Each row of a before or after table is a point. One or more steps were done to the points. Then noise was added and the rows were shuffled. The steps act on columns, c1 being the first. What was done? A step turns or swaps two columns, mirrors them in a line or flattens them onto one, adds a multiple of one to another, or multiplies or shifts one. Angles are multiples of 10 degrees, from the lower column toward the higher: turns from -170 to 170, lines from 10 to 170 but not 90. Use the fewest steps. Two steps may share a column if one is a turn and the other turns, adds or multiplies; they go together, in the order done. Otherwise the lowest column goes first.

Before, 9 rows:
[[  7  37]
 [-36  17]
 [ 15 -94]
 [ 39  21]
 [-33   3]
 [ 15  57]
 [-55 -27]
 [ 22  45]
 [ -3  19]]
After:
[[-21 -33]
 [-56  20]
 [-23   6]
 [-42  30]
 [ 97   3]
 [-13  43]
 [ -6 -27]
 [-30  11]
 [ 19 -61]]
Steps: turn c1 and c2 by 80 degrees

Before, 14 rows:
[[-30   7  23]
 [ 32 -55  24]
 [  9  27  -8]
 [ 34  36 -38]
 [ 28 -18 -20]
 [ 34  11  37]
 [  8   6 -24]
 [ 24 -51 -75]
 [-33  22  20]
 [ -1   0  -7]
 [ 34  31  16]
 [-77  31  32]
 [ -2 -12  -3]
 [-64  38  15]]
After:
[[ -5 -40  52]
 [  0  -6  -4]
 [ 25  15 -11]
 [  1 -97  38]
 [ 33 -24   8]
 [-39  16  -9]
 [ 73 -24 -30]
 [-54  77 -38]
 [ 10  -4  36]
 [-75  69 -38]
 [-37  33 -14]
 [  5   6  -7]
 [ 55  34   0]
 [ 11  27   2]]
Steps: turn c1 and c3 by 50 degrees; add -1 times c3 to c2

Before (9 x 6):
[[ 48 -12 -25  -3  -4  11]
 [ 33  -3 -14  11  -1  -4]
 [ 30 -37 -22  -3  11   4]
 [ 42 -12  -7 -18   2   4]
 [ -1 -25  55  35  14 -10]
 [ 32 -13 -17  -8 -13 -16]
 [ 19  -6 -16  -6  16   3]
 [ 20   5  -7   0 -37   8]
 [  9   7 -12  -4 -47   7]]
After, 9 rows:
[[ -1 -24  -1  45  27  -1]
 [ 38 -14  -3  -2 -26 -20]
 [ 43  -3  -1  11   1  -5]
 [ 63 -12  -1   0  -9   8]
 [ 25   8   0  -4 -75   8]
 [ 10   6   0  -9 -95   4]
 [ 42 -37  -1  14  22   2]
 [ 26  -5   1  -5  31  -2]
 [ 53 -11   1 -12   6   1]]
Steps: multiply c1 by 1.3; add -0.5 times c2 to c4; flatten c3 and c6 onto the line at 80 degrees; multiply c5 by 2

Before (11 x 9):
[[-26  -8  72  27   0   8  -7  -9  17]
 [-30  38  12  15  13 -26 -15  -8  19]
 [ 32 -40  -1 -33 -15 -14  -6 -13 -52]
 [ 22  19   1  30   0 -23  11   6 -16]
 [-11 -11  32  21 -17 -14 -38  11  30]
 [ -1  19  21  10  44  16  -2   3  10]
 [-15   3   2 -32 -22  76  18   3 -23]
 [-23 -44  -8   7  53  -5  -3   6 -47]
 [  1  -1  11 -29 -21  -2  27  10 -16]
 [  0  -8  -3  -9 -14 -13  10  -1  20]
 [-22   3  -5  13   2 -19  19 -38  18]]
After (11 x 9):
[[-70  46  12  -7   5  -5  19  15 -21]
 [ 21   3   5  -4  26 -16   4  -8  -1]
 [-48 -11  69  -9  14   1  19  27 -13]
 [ -4  10  10   3 -19  21   2   5 -41]
 [-95  -2  44  11  34 -17 -11  22  -8]
 [ 18 -37 -31   3  -6  67  20 -33  35]
 [ 58   3  13  10  -1   1  16 -29  27]
 [-30 -36   8   8 -68 -26  20   7  -9]
 [ 54  30   5   6 -13 -13 -14  31  10]
 [ 14  14   5 -40  13 -18  31  13 -14]
 [ 29 -29  14 -15 -30 -32 -31 -37  44]]
Steps: turn c1 and c7 by -60 degrees; multiply c1 by 2.5; turn c2 and c6 by 30 degrees; add -0.5 times c6 to c3; swap c4 and c8; turn c5 and c9 by -130 degrees

Before:
[[-14 -15  31 -16   5  32   7 -35  17  39  46  -6]
 [ -3 -32 -10   2 -68 -19  15  63  -8 -10  24  26]
 [ 14 -48  34  -1 -45 -13  -2  34 -34 -11 -24  46]
 [-49  -3   5 -57 -19 -16 -14 -15   1  22   6 -41]
 [  3  -9 -18   1   8  16  31 -28 -15  -4  10 -43]
 [ -1  -1   3 -26 -53 -21  21  16 -43  -5  15  75]
 [-52  17  42  -6   6 -10  30 -11  14   7  12 -17]
 [ 27 -33  11 -30 -23 -25   3  43 -13 -55  26  52]
 [-40  12 -14 -30  43  55  13  -4  16  27  -1 -28]
 [ 34  12  20   2 -56  18 -15  40 -31 -41  16  29]
 [ 11  17  22 -39   3   5  35  -6  25  41   0 -29]
 [ -1  10 -11   2  31 -11 -14  23 -24  27  24 -25]
 [-20  16 -16  -3  11  -2 -10 -33  44  25  -4 -16]]
After (13 x 12):
[[-33  -8  -4  58  11 -15  13 -12 -36   2 -18 -25]
 [-25  20  12   4 -23 -58  13  26  24   5   9 -36]
 [  0 -34 -21  -3 -14  20 -12 -32 -20  44 -21 -49]
 [-15  -3   4 -40  67 -26 -16  19  15 -25 -70  27]
 [  9  34  18   8 -26   8  18 -32 -38  12   2  -3]
 [  4 -95 -35 -18  57 -30  -7  34  19 -14 -18  42]
 [  4 -64  11 -25  65 -64 -17  57 -14 -22 -18  -5]
 [-30  26  22  38 -48   9  -5  -3 -31  68  -8 -13]
 [-31  31 -36  12 -11  -4 -37  -5 -42  -6   1 -22]
 [ 18  32 -15  49  -7 -28 -37  -7 -15  29 -18 -14]
 [ 18 -69  -8 -25  23  -5  -1  41  17 -45 -57   2]
 [ -2 -14  25  24  -4  38 -27 -29  14  10  19 -32]
 [ 18  23 -26 -28  69   7  14  37  33  -6 -19   1]]
Steps: turn c5 and c9 by 160 degrees; turn c1 and c9 by 40 degrees; multiply c2 by 2; turn c3 and c7 by -170 degrees; turn c11 and c12 by -60 degrees; turn c4 and c11 by 130 degrees; turn c6 and c10 by 60 degrees; add -1 times c8 to c6

Before, 12 rows:
[[-26  20 -15  -9 -48 -11 -47  -4  -5 -23 -14  21   2  -4]
 [-33 -13 -14  -2 -11  15  18  -4  28 -20  -4 -30   1   3]
 [-26   9  -8 -21 -24  19  17  11  10 -22  -6  27   1  -3]
 [ 11  -8  -5 -38   2  -7 -35   1 -15  -3 -32  27  23  22]
 [ -8   5   4  18 -22 -41  -9   2  -2 -31   1   3  -9  -6]
 [-38 -15 -20  10  -9  13  27   2 -16  -9   6   7  -5   5]
 [-21  28  11  -9  16  26   3 -36  -6  -9 -29  11  23 -43]
 [-32 -10 -14 -37  -4  13 -22   9 -19  -8   7   7  15 -13]
 [-28 -51   9  -6  15 -12 -11  -4 -14  16  -6  14  -5   5]
 [  0  -7  -4  11  -1  -9  -8  11  15   1 -10  12  11  -1]
 [-25  -1   8 -19  -5   0 -14  15 -16  -3 -10  27  22  20]
 [-17 -15  -7   2  -1 -21 -11 -26  13   5   6  16   3  15]]
After, 12 rows:
[[  1 -13  -1   2 -10  -9 -13   6  16  12 -32   5   0  -5]
 [-17   2  16  -5 -14 -21  -9 -30  12   5  18   8  -4  -6]
 [-39 -13   6  24 -11  12  15  -5 -17  -7  17  -4   8 -19]
 [-33  -9   3  10  21  13  16 -11  28  -3 -13 -25  20 -14]
 [-24  -7  21 -24 -26   0   2  14 -17  19 -31  10   6   8]
 [ 10  -7  23 -52 -22  -7  -2  -3 -15  22 -95  15   7  -5]
 [-27   2  -3  -6 -36  20  26  15  10  -2 -19  -8  22  -8]
 [-31 -14 -11 -43  -9  13   7   3 -20  13  22   0  10 -14]
 [ -9   3  -5   8 -14 -42 -20   4  -1 -14   3 -18  29   5]
 [-26  20  -4 -37 -43 -11 -30   5  -6  -2 -42 -31  24 -16]
 [-27 -42   5 -13  -6 -12  -5 -29 -13  -2 -18  21 -15   8]
 [-22  43 -42  -5  -2  28   7 -17  -6  21 -88  19  13  11]]
Steps: turn c2 and c8 by 30 degrees; swap c3 and c14; turn c4 and c7 by -40 degrees; turn c5 and c12 by 60 degrees; turn c10 and c13 by -80 degrees; multiply c11 by 3

Before, 14 rows:
[[ -8  19  37  12  26 -36 -54 -20   2  43  21 -31 -15  32 -21 -32   5 -35
   18  26]
 [ 26 -22  -2  26  25  13 -56 -55  82 -43 -33  13  -7  20 -33   5  34 -16
  -45  13]
 [ 18  44 -45  18  30 -35  11  30  76   4  19  28 -17  -2  11 -65 -28   0
   -9  41]
 [-34 -35 -27 -33  61 -35  17 -45  19   9  34  15 -28 -38  30  36  30   3
   57   7]
 [-36 -54  42  45   2  -4 -57  -6 -17 -12  48 -67 -57  -9  -9 -39 -41  58
   -1 -54]
 [  8  -9 -36  29 -21 -15   1 -73   3 -24  69  -3 -71 -25  48 -61 -65  17
  -28   3]
 [-18  30  -5  34  61   5 -19 -46   7   7 -23  16 -11  50   3  24 -22 -10
   58  42]
 [ -5  19  13  18 -24  12  19  26 -16  17  51  -4 -47  23 -22   5  28  24
   -5  14]
 [  7  29 -23  25 -18 -18 -24 -31 -12 -40  18   0 -36  17  53 -48  23 -37
    5  30]
 [ -6  41 -54 -60  47 -30 -47  10  34 -52  -6 -10  -5  17 -34   3 -38  55
   12 -58]
 [-46   2  30 -31   2   0 -35 -23  12  41 -19 -14 -86  -7  -2 -19  24 -33
   15 -30]
 [ -8  14  17  38 -24 -50 -51   6  79  22  29 -50 -29  12  34  34  36  42
   45 -28]
 [ 20  20  -7  21 -13 -16 -11  28  56 -26  46 -25 -91 -42  -6 -15 -44 -13
   29  28]
 [-26 -27  50 -39  -8 -16  -2 -37  27 -24 -33  -5 -45 -38 -23  11   7 -35
   30  33]]
After, 14 rows:
[[ 18  43 -15  18  30 -36  11  39  88   5  19  27   8 -42  10 -66 -28   0
   -9  41]
 [-18  30  -1  35  61   6 -19 -61   8   5 -22  16   8  11   4  23 -21 -11
   58  42]
 [-35 -35   9 -32  60 -35  17 -58  32   9  33  15 -24 -79  29  36  20   3
   57   7]
 [ -7  15 -64  37 -24 -50 -52   7  49  22  29 -49 -29 -28  35  34  25  42
   46 -28]
 [  7  28  25  25 -18 -17 -24 -40   6 -40  19  -1 -25 -23  53 -48  13 -37
    6  30]
 [ 19  20 -30  22 -12 -17 -11  37  47 -25  46 -25  -9 -83  -7 -14 -56 -13
   28  29]
 [ -5  19   0  18 -24  12  20  33 -21  17  52  -4 -30 -18 -23   5  15  24
   -4  14]
 [ -9  19 -30  11  26 -36 -54 -26 -23  43  21 -30  -8  -8 -21 -32   1 -35
   18  26]
 [-25 -27 -56 -39  -8 -17  -3 -48 -12 -23 -33  -5 -20 -77 -23  11  -3 -35
   30  32]
 [  7  -9  25  29 -21 -14   2 -95  25 -24  69  -3   8 -64  48 -60 -71  16
  -28   3]
 [ -5  41  20 -59  47 -32 -46  13  61 -51  -6  -9  18 -23 -35   2 -34  54
   12 -58]
 [ 25 -22 -52  26  25  12 -56 -71  62 -44 -33  12 -20 -20 -33   5  27 -17
  -44  13]
 [-46   3 -32 -32   2  -1 -35 -31 -10  42 -18 -15 -40 -46  -2 -19   5 -33
   16 -29]
 [-35 -55 -21  46   2  -4 -58  -7 -40 -12  47 -67   0 -50  -8 -40 -47  58
   -1 -53]]
Steps: mirror c3 and c9 in the line at 110 degrees; multiply c8 by 1.3; multiply c13 by 0.4; turn c13 and c17 by 30 degrees; shift c14 by -40

Before (8 x 32):
[[ 43 -10 -22 -13  22 -20  -9  14 -12 -42  -4 -23 -21  10  21  -1  -2  35
   23  33  20  20  15  20 -26 -51   8 -24 -33   8 -31  15]
 [ 24 -34 -15   4  19 -31   1 -29   8   8  23   6 -19 -16  42 -25  13 -12
  -24  45  26 -32   9  37 -19 -49 -26  -8 -50  34  -1 -18]
 [-15 -43  32  42 -37  17  -9 -22  20 -41 -13  -3  28  11   1  17 -19  19
  -32  29 -18  21  -1 -33   1 -24 -55   7  -9 -20  43  43]
 [-14 -15  -3  -9  10 -20   2  -2   5 -14  14 -49 -28   1  18  35   9  44
  -34 -15 -20   8  11  28 -30   8  13 -19 -11  48   3  46]
 [ 24  12  21  20 -48 -17  28 -40  -3 -40  -1 -28 -38   9  40   8   2  41
   42  47  17  19  -3  -3  -3 -32   4  30  11  21 -17  32]
 [ 62 -41 -15  22   0  -9   2   9  20 -20  -8  23   2  -1  22 -28  30 -13
   23   4   0   8  16  -8 -27   2  22   8  -8 -10  18 -10]
 [-13   5  28  15  -5  40   8   5  14 -11  18   9 -19   0  55 -19 -18  35
  -34  26  10 -26 -23  17  29  16  17 -13   9 -29 -21 -16]
 [-17 -56 -30  22   6  41  29   3 -13 -46  -7 -24  11   6   3 -18  31  23
    0 -11 -44 -40 -13  -9  26   7 -38  13  11 -21 -15 -25]]
After (8 x 32):
[[ 23 -34 -45   3  13 -34   2 -27   0  15  15  -2 -19 -17  44 -21  14  -9
  -24  44  25 -33  -2  35 -17   0 -28 -53 -46 -73   1  17]
 [ 42 -13 -65 -12  22 -16 -11  15 -18 -41  15  49 -21   7  22  -1   4  17
   27  33  -7  23   2  15 -28 -16   3 -54 -32  -8  10  24]
 [ 23  15  67  19 -45 -17  28 -35  -4 -41  21  40 -38   5  42   2   1  30
   43  46 -27  16 -15  -1  -4  37   3 -24  14 -38  -5  25]
 [-19 -54 -87  21   9  46  28   4  -9 -43 -16  35   8   5   2 -18  28  16
    1 -11   6 -38  17 -11  27  15 -41  11   7  42 -10 -45]
 [-16 -14  -8 -10   8 -19   3  -3   2 -16  36  42 -27  -2  17  31  14  42
  -36 -14 -45   6  12  28 -32 -20  16   4 -14 -90 -28   0]
 [-11   6  86  14  -6  42  11   2  15 -10 -44  20 -17  -2  56 -14 -17  30
  -37  26  19 -29 -28  15  26 -15  17  18  10  43  26   5]
 [ 62 -42 -46  20   3  -6   0   9  16 -24  -3 -31   3  -1  24 -30  29  -1
   23   4  15   2  20  -9 -23   9  23   9  -9  20   5  -4]
 [-10 -48  97  41 -37  15 -10 -21  17 -43 -13 -25  27  13   5  20 -22  34
  -32  30 -48  16   1 -37   2  12 -58 -21  -9  43 -25   3]]
Steps: multiply c3 by 3; multiply c30 by 2; turn c11 and c30 by -150 degrees; turn c18 and c31 by -20 degrees; turn c12 and c31 by 130 degrees; turn c21 and c32 by 70 degrees; add -0.5 times c32 to c23; mirror c26 and c28 in the line at 50 degrees
